Each row of a before or after table is a point. One or more steps were done to the points. Then noise was added and the rows were shuffled. The steps act on how far a point lies along the listed directions, d1 being the first. Name the steps. A step turns or swaps two directions, mirrors them in a line or flattens them onto one, adds a multiple of one to another, or multiplies one. Angles are multiples of 10 degrees, from the lower direction toward the higher: turns from -170 to 170, lines from 10 to 170 but not 90. Use the fewest steps. Two steps may share a direction if one is a turn and the other turns, adds or multiplies; they go together, in the order done. Otherwise the lowest direction goes first.

Directions:
(1): [-27  49  21]
(2): [42  5 42]
(3): [ 33  34 -37]
Before, 10 rows:
[[  2  -3 -19]
 [ 21 -21  36]
 [ 10   8  26]
 [ 20   9   9]
 [ 31   3   9]
 [  7  10  -7]
 [  1 -14  16]
 [ 18   3   7]
 [-24   6   9]
 [-17  -2   6]]
After, 10 rows:
[[-96  38  61]
 [ 19  24 -30]
 [-18 -51  11]
 [-18  56 -14]
 [-20  78 -12]
 [-13 -41  19]
 [ 42  -3 -15]
 [-59  36   9]
 [-44  -5  41]
 [-16  47  -7]]
Steps: multiply d2 by 2.5; turn d1 and d2 by -110 degrees; multiply d3 by 3

Directions:
(1): [  9  12  10 -11 -78 -25]
(2): [ -1 -23 -32  71 -22  12]
Before:
[[  1  15   7 -20   6 -14]
 [-13  -4 -16  23 -25  -5]
 [ -4   4  22  -8 -73 -21]
 [  5 -13  13 -32  45   4]
 [ 11  14  23 -27 -12  -7]
 [-29 -34 -20  71   8  41]
 [ 16 -16  14   5 -18 -18]
 [ 12 -22 -34  57  -9  -4]
 [ 10 -14 -14  52 -95 -13]
 [  4  13  24 -41  -4 -23]
 [ -8  11  -6  -7 -32 -11]]
After, 11 rows:
[[-15  14  40 -59  31  -4]
 [ -2   3  -8   5  27  -2]
 [  4 -35 -18  38  19  13]
 [-11  15   4 -31  12  -5]
 [-14   0  16   6 -95  -3]
 [ 14 -10  20 -16  10 -15]
 [  6   0   9  -6  37  11]
 [ 21   7   1 -15 -54 -34]
 [ -5  -8   2   0  53   4]
 [-11  11   8 -23 -23 -16]
 [ 13  28  47 -87 -33 -29]]
Steps: turn d1 and d2 by -100 degrees

Directions:
(1): [-46  38  -6  10  33 -30  -1 -40  12  75  12]
(2): [ -1  21  93  33  17  17  -3   6   3 -13  45]
Before (14 x 11):
[[ 23 -22 -59 -30 -32  -9 -14  19 -12 -23 -30]
 [-34   6 -15   7  23 -34   6 -42   9  64   3]
 [ -5 -33 -55 -16  -1  -3  -4  -5   6 -10 -24]
 [-28   1 -89 -22  -5 -29   8 -29   7  50 -31]
 [-24  14 -39  -2  16 -23 -15 -33  -7  36 -11]
 [-10  -5 -95 -24  -8 -25  22 -18  -2  23 -33]
 [  1  -4 -29  -8  -2  -2  -1  -3  -6 -13  -8]
 [ -3  -6 -54  -8  -4 -25   3  -9   3  19 -10]
 [-39  36   6   5  19 -29  13 -28  10  62   9]
 [-11   7  22   8  16  -3  -5 -12  -9  17  -1]
 [-35  43   7  11  38  -9  -4 -26   3  58  12]
 [-11   6 -41  -9  11 -19 -14 -16   5  29 -15]
 [-15  32  35  17  16   2  -6  -7   9  24  40]
 [  3 -13 -91 -27  -8 -21   7  -8  -8  24 -47]]
After:
[[ 29 -32 -78 -28 -25  -2   7  14 -14 -18 -49]
 [ -4  -1 -29 -10   1  -4  -2  -5  -4  -6  -7]
 [ 25 -32 -77 -26 -31   0  22  14  -9 -35 -37]
 [ 38 -49  20   0 -25  20   7  22  -9 -57  -3]
 [  6  -5  31   7   4   9  -5   5 -11 -12  -3]
 [ 10  11  48  15  -2  22  -6  15   2 -19  37]
 [ -4  -1 -71 -30 -11 -29 -13  -5  -6  22 -28]
 [ 26 -19 -23 -11 -14   9 -13  16  -4 -31 -17]
 [ 27 -24 -14  -6 -19  14 -16  13 -20 -51 -15]
 [ 32 -17  41   0 -27  21  14  36  -9 -59   2]
 [ 33  -9  40   3  -6  43  -4  34 -13 -55   6]
 [ 34 -44 -58 -29 -44  16   8  26  -8 -54 -36]
 [ 23 -24 -42 -10 -20  -7   1  12  -5 -23 -13]
 [ -6 -31 -55 -15   1  -4  -4  -5   6  -6 -23]]
Steps: mirror d1 and d2 in the line at 80 degrees

Directions:
(1): [ 26  65 -22  23  42 -15  36  26  -1  -9  55 -10  56  19]
(2): [ 14  26  11  13 -50 -47 -43 -73   1  30  -2 -11  43  27]
(3): [ 18  39 -43 -21 -18  -7 -14 -10 -28 -12  12 -72 -42 -63]
(4): [ 35 -35 -48  30 -43  49  39  -2 -14  -9 -28 -41  18  47]
Before (13 x 14):
[[ 23  -1 -57  25  10  45  63  42 -11 -19   1  -9   3  27]
 [ 11  18   8 -12  -6 -20 -12 -26 -11  25  20 -25   0 -18]
 [ 45  10 -34  35  -5  31  31  16 -21  -7   4 -37  35  31]
 [ 16  -1 -25  24  20  28  37  41 -14 -25  13 -17  28  33]
 [-13  33  -3  -6  -8 -24 -29 -10  -9   3   7 -28 -21 -47]
 [ 10  24   3   1 -14   1  11 -21  -2   2  -6  -3  17  -5]
 [  6   6 -27  17 -17  11  18 -16   1 -18   0 -31 -14   3]
 [ -2   9 -12  -7 -25 -19 -27 -34 -21   8   5 -42 -30 -44]
 [ -8   5 -18 -14 -30 -12  -7  -2 -20   4  12 -26 -12 -23]
 [ -3 -13  18 -18 -48  -9 -53 -43  12   6 -16  -6   2 -14]
 [ -8  25   0 -16 -14 -32 -51 -30   1   8  -4 -21 -25 -31]
 [ -9  27  -8  -7  -2 -42 -26 -15   1   5   2 -18  -3 -26]
 [  6  -8 -12   3  11  23  37  35   2 -13  -1 -14  -3   5]]
After:
[[-16 -66   4   2  -2  45   5  24  14  -9 -50  21 -36  16]
 [ 62  79 -45  44  10 -13  26   2 -21  -3  48 -52  83  35]
 [ 37  95 -37  36 -11 -48  13 -35  -9  21  46 -16  73  42]
 [-22 -43   9  23   5  32  24  28  14  -4 -23  27   4  26]
 [ 15  22 -12   1  -1  20  32   8   3  -9   1  -4  13  -4]
 [-10 -24 -13  10  20  12  26  37   9 -13 -15  16   7  16]
 [ 38  89 -25  36  20 -46   9  -4 -17 -12  62 -35  88  31]
 [ 11 -27   0   4  20  32  36  25  -4   4   9   2   8  11]
 [  8   2 -14  25 -20  12  16 -25   9  -8  -3 -18   6  29]
 [-21 -97   9 -35 -48  60 -27   0   9 -15 -65   0 -67 -32]
 [-15 -87  10  18 -23  41  17   2   6   5 -39  16 -18  22]
 [ 17  37   3  12  -7 -31   2 -18   7  10  18 -14  48  21]
 [-18 -41   0  -2 -36  16  15  14  -6   5  -7  10   4  25]]
Steps: multiply d1 by 2.5; turn d2 and d4 by -140 degrees; turn d3 and d4 by 140 degrees
